Each point is reached from the start by the listed moves, each made once or not at all, plus a little noise. Is the number of moves made odd or even? Then give how often each move was made.

Moves:
(1): 2.32 -0.50 -2.92 -1.57 2.78
(2): -0.99 1.77 -1.34 2.54 -0.53
(3): -2.00 -0.07 3.70 3.13 0.89
Start: 1.18 -0.05 -0.26 -0.10 0.89
Points:
-0.80 -0.13 3.41 3.07 1.77 -> odd (0, 0, 1)
1.13 -0.10 -0.30 -0.10 0.83 -> even (0, 0, 0)
0.16 1.62 -1.58 2.43 0.36 -> odd (0, 1, 0)
0.55 1.17 -0.78 4.01 4.06 -> odd (1, 1, 1)

Moves:
(1): -0.37 0.03 -0.75 -0.57 0.17 -1.42 -0.38 0.03 -1.34 -0.99
(2): -0.17 1.43 -0.33 0.50 -0.38 -0.25 -0.21 -0.71 0.81 -0.04
(3): -0.69 0.56 1.74 0.85 0.53 -0.07 -0.19 -0.57 1.04 -0.08
(4): 1.53 -1.96 -1.37 0.13 0.51 -1.38 -2.37 1.19 -1.97 -1.54
(5): -1.65 1.08 0.05 -0.41 0.06 0.40 -1.95 -0.96 0.40 -0.36
(6): -0.66 -0.22 0.10 -0.03 -1.50 0.15 0.83 0.53 -0.76 -0.67
(7): -0.22 0.89 -2.67 0.00 0.36 0.40 -0.05 0.51 -3.34 -0.53
(8): -0.01 -1.34 -0.61 -0.11 1.21 0.05 -0.53 0.45 0.18 -0.65
(9): 0.08 -0.19 0.05 -0.21 0.41 0.33 -1.28 -2.48 -0.78 0.55
Start: -0.42 -0.36 -0.10 -1.14 0.19 -0.79 0.24 -0.89 0.62 -1.95
Points:
0.35 -2.29 -3.48 -1.15 2.39 -3.50 -4.41 -2.33 -2.83 -4.51 -> odd (1, 1, 0, 1, 0, 0, 0, 1, 1)
-1.50 -1.55 -2.37 -1.01 0.16 -1.64 -4.10 -0.46 -0.77 -5.23 -> odd (0, 1, 0, 1, 1, 1, 0, 1, 0)
0.10 -3.94 -2.82 -1.59 0.70 -3.34 -2.29 1.44 -3.50 -5.71 -> even (1, 0, 0, 1, 0, 1, 0, 1, 0)
-1.53 -0.45 -0.18 -1.18 1.94 -3.01 -6.15 -3.55 -1.92 -4.45 -> odd (1, 0, 1, 1, 1, 0, 0, 0, 1)
0.51 -3.20 -4.51 -1.41 1.18 -1.27 -3.30 -0.89 -5.77 -4.67 -> odd (0, 0, 0, 1, 0, 1, 1, 1, 1)
